Every row gives one point. Each copy is the shape, with its points in the same order, turned, moved and blurred by noise. Is it also mirrored, or only turned?
In the rows, 128 means zero.

Shape (6 x 2):
[[ 87 144]
 [ 84 114]
 [ 82 149]
 [106 142]
 [138  18]
 [162 148]]
Copy 1:
[[139 160]
 [157 149]
 [133 176]
 [124 151]
 [216  62]
 [ 98 104]]
Copy 1 is: mirrored
Copy 2:
[[ 84 115]
 [ 97 146]
 [ 81 111]
 [ 99 106]
 [180 206]
 [149  73]]
Copy 2 is: mirrored
Copy 3, 6 rows:
[[134  91]
 [157  91]
 [131  87]
 [128 110]
 [240 168]
 [114 166]]
Copy 3 is: only turned

Shape, 7 rows:
[[ 70 172  89]
 [116  89 117]
 [ 48 183  87]
 [120 132 170]
 [ 96  83 130]
 [119  93  99]
 [143 222 158]]
Copy 1:
[[ 78 182 122]
 [112 112  81]
 [ 60 200 148]
 [134 102 147]
 [ 92  90  97]
 [109 125  77]
 [155 167 210]]
Copy 1 is: only turned
Copy 2 (7 x 3):
[[126 194 119]
 [132 113 174]
 [118 218 110]
 [ 78 108 110]
 [112 123 172]
 [144 117 166]
 [104 141  30]]
Copy 2 is: mirrored
Copy 3, 7 rows:
[[111  82  73]
 [144 115 158]
 [ 94  64  63]
 [ 89 155 141]
 [125 106 168]
 [156 113 149]
 [ 78 187  55]]
Copy 3 is: only turned
Copy 4:
[[188  86 165]
 [107 116 148]
 [206  81 178]
 [118 167 180]
 [104 110 162]
 [106 100 127]
 [203 201 171]]
Copy 4 is: mirrored

Shape, 10 rows:
[[ 96 154 117 102]
 [ 66 135 167 155]
 [111 181  73  91]
 [ 92 131  86 145]
 [141 112 117  96]
 [131 142 115 143]
 [136 126 141  89]
 [111 135 141  87]
 [ 89 138 175 205]
 [148  95 136 100]]
Copy 1:
[[132 155 161 113]
 [159 132 165 190]
 [ 97 180 157  82]
 [ 88 134 151 140]
 [136 111 123  92]
 [117 140 113 139]
 [162 123 126  95]
 [160 127 147 105]
 [153 135 128 224]
 [154  88 113 104]]
Copy 1 is: only turned
Copy 2 (10 x 4):
[[113 127 161 173]
 [104 101  84 186]
 [132 158 200 185]
 [166 127 139 180]
 [130 123 162 115]
 [141 152 127 147]
 [103 121 157 119]
 [ 97 112 157 143]
 [120 133  42 176]
 [126 113 146  96]]
Copy 2 is: mirrored
Copy 3:
[[105 155 185 149]
 [ 82 114 195  91]
 [120 164 184 194]
 [ 63 152 150 151]
 [133 172 131 126]
 [112 124 133 146]
 [157 162 151 125]
 [128 162 180 117]
 [ 66  64 157  86]
 [148 170 129 106]]
Copy 3 is: only turned
Copy 4:
[[153 173 134 151]
 [149 187 207 116]
 [155 167 106 197]
 [106 185 158 173]
 [111 138 115 128]
 [121 139 161 159]
 [137 135 121 114]
 [150 157 126 118]
 [133 156 249 128]
 [103 130 124 105]]
Copy 4 is: only turned

Shape (9 x 6):
[[151 102  98 154  99 134]
 [188 101 129  84 101 147]
 [196  60 138 132 106 104]
 [110  87  73 111 125  57]
 [125 186  94 208 201 117]
 [105 161 204 155  95  96]
 [156 104 162  84  73  85]
 [176 194 147 167 111 170]
 [119  66  92 121 153 117]]
Copy 1:
[[128 179  98 134 183  79]
 [138 144  83 180 197 138]
 [149 211  71 182 169 120]
 [147 171 160 197 137  50]
 [167 132 120  46  86  64]
 [ 44 175 117 119  98 144]
 [ 87 171 101 208 152 136]
 [ 97 119  54  73 151 124]
 [176 182 158 156 169  91]]
Copy 1 is: only turned
Copy 2, 9 rows:
[[168 142 130 100 142 101]
 [127 176 148 106 190 146]
 [156 145  95  67 206 125]
 [167 159  94  43  86 155]
 [159 116  48 189  65  98]
 [ 46  99 104  91 118  86]
 [ 83 167 120  47 164 135]
 [ 99 149 125 182 146  66]
 [182 119 115  84 125 171]]
Copy 2 is: only turned
Copy 3, 9 rows:
[[124 151 107 124 131 177]
 [171 172 132  99 122 117]
 [150 200 106 143  84 138]
 [ 99 127  59  81  59 152]
 [  7 107  99 157 165 126]
 [140  57 140 190 102 117]
 [188 130 110 128  75 111]
 [124 120 136 172 207 118]
 [ 84 159 122  79  70 157]]
Copy 3 is: mirrored
Copy 4:
[[123 120 105 119 173 103]
 [136 180  79  97 174 150]
 [160 117  55  75 189 129]
 [205 112  83 161 127  92]
 [128  78 191  80  73  68]
 [128  58 141 123 131 208]
 [177 131  78 128 173 191]
 [ 87 131 186  72 158 153]
 [146 125  61 130 116  86]]
Copy 4 is: only turned
